Every row gives one point. A path goes straight from each point to the next, and from the last back to the first. The post is the endless flat space through its rows: a point in 2 columns, a line in 3, a plane in 4, and so on, so that a path can go around it. How many times does the path go around the post? Going back the other way cancels.
In the rows, zero is written as 128.

Post, 2 rows:
[[ 83 133 104]
 [128 112 178]]
Path, 15 rows:
[[150  81 100]
 [ 93  69 103]
 [102  90  81]
 [127 138 126]
 [141 161 122]
 [124 104 142]
 [ 63  69  83]
 [105  93 184]
 [ 94 160 195]
 [ 90 146 224]
 [ 61 109 157]
 [105  84 175]
 [ 72 146 174]
 [ 87 155 131]
 [121 166  84]]
Times around: 1

Post, 7 rows:
[[110 157  98 182 139  74 179 178]
 [143 123 122 181  83 143 170 187]
 [141 125 249 149 167 119 127  82]
 [109 146 101 148 103 107 102 176]
 [118 143  73 166 117  98  90 100]
 [126 132 100 149  70  92 195 186]
 [128 144  89 127 178 100 110 107]]
Path (17 x 8):
[[135 202 108 154 147  88 177 130]
 [157 172 161 192 154  73 140 178]
 [134 105 120 139 125  93 132 169]
 [111 111 133 157  96 138 123 179]
 [ 72 149 127 167 107 138 136 138]
 [149 188 150 178 121 141 161 145]
 [101 143 109  83 131 108 140  74]
 [ 74 105 106 160 128 153  81 129]
 [105 175  92 150 114  82 143  96]
 [155 179 103 120  54 125 129 172]
 [171 110 182 201 111 134 126 120]
 [139 108 124 136 139 129 110 124]
 [ 93 148 106 155 170  74 145 111]
 [110  83 128 140 125  95 178 137]
 [126 119 165 161 150 107 132 162]
 [128  95 121 140 112 146 138 121]
 [ 81 169  97 127  48 131 135 151]]
Times around: 2

Post, 10 rows:
[[157 130  89 151 218  80 107 207 157 153  44]
 [121 167  67 146 106 139 134 131 122 142 127]
 [171 189 125 199 236 177 165  88 125 149 118]
 [133 136 110 155 148 133 116 110 141 138 167]
 [ 46 127 163 121 102 156 113  90 125  67 135]
 [119 120 104 132 129  83  70 132 115 177  70]
 [ 95 105 145 140 180 227 167  94 115 103 172]
 [159 148 105  74 160 157 102  63 138 122 143]
 [ 83 125 188  62 110 133 127 136 111  91 132]
 [115 110 141  85 138 141  88 145  89  73 129]]
Path, 26 rows:
[[114  99  48 238 100  94 128 177  90 143  52]
 [ 87 106 181 153 138 199 157 197 109  74  73]
 [103  96 108 125  97 158  91 152  95 186 155]
 [121 124 139 150 173 150  93  85 147 109  88]
 [142 114  83 160 183 140 137  43 152 165 101]
 [203  68 114 178 194 152  84 145 113 116 128]
 [125 141 144  76 122 124 100 159 157 101 123]
 [148 182 126 108 233 126 114 152 124 158 125]
 [103 131 118  99 164 104 176 180  72 149 134]
 [181 179 126 120 141 150 153 116  63 128 153]
 [134 118  99  68 178 159 138  98 167  94 130]
 [ 55 120 161 110 143 140 125 122 132  48 127]
 [119 149 130 196 142  62 115  87 145 127  84]
 [154  84  97 134 144 147  70 133 160  95  62]
 [129 114 108 114 150 214  65  59 111 170 122]
 [ 46 117 100 199 129 150  88 151 168 143  69]
 [167 134 198  99 177 189 150 110  65 182 146]
 [ 25  94 137 149 119 129  23 143 114  39 175]
 [116 146 100 143 164 104  75  68 124 137 128]
 [138 135 190  69 202 125  98 124 168 143 152]
 [150 182 132  67 180 124 104  77 114 189 186]
 [104  96 169 107 189  94 186 143 123  93 157]
 [ 59 201 141 137 141  94 143 102 115  87  93]
 [122 117  92  93 105 123  60 106 116 160 158]
 [100 214 139 102 187 173 177 149 108 130 107]
 [178 142  12 102 159 120 121  97  58 122 151]]
Times around: 2
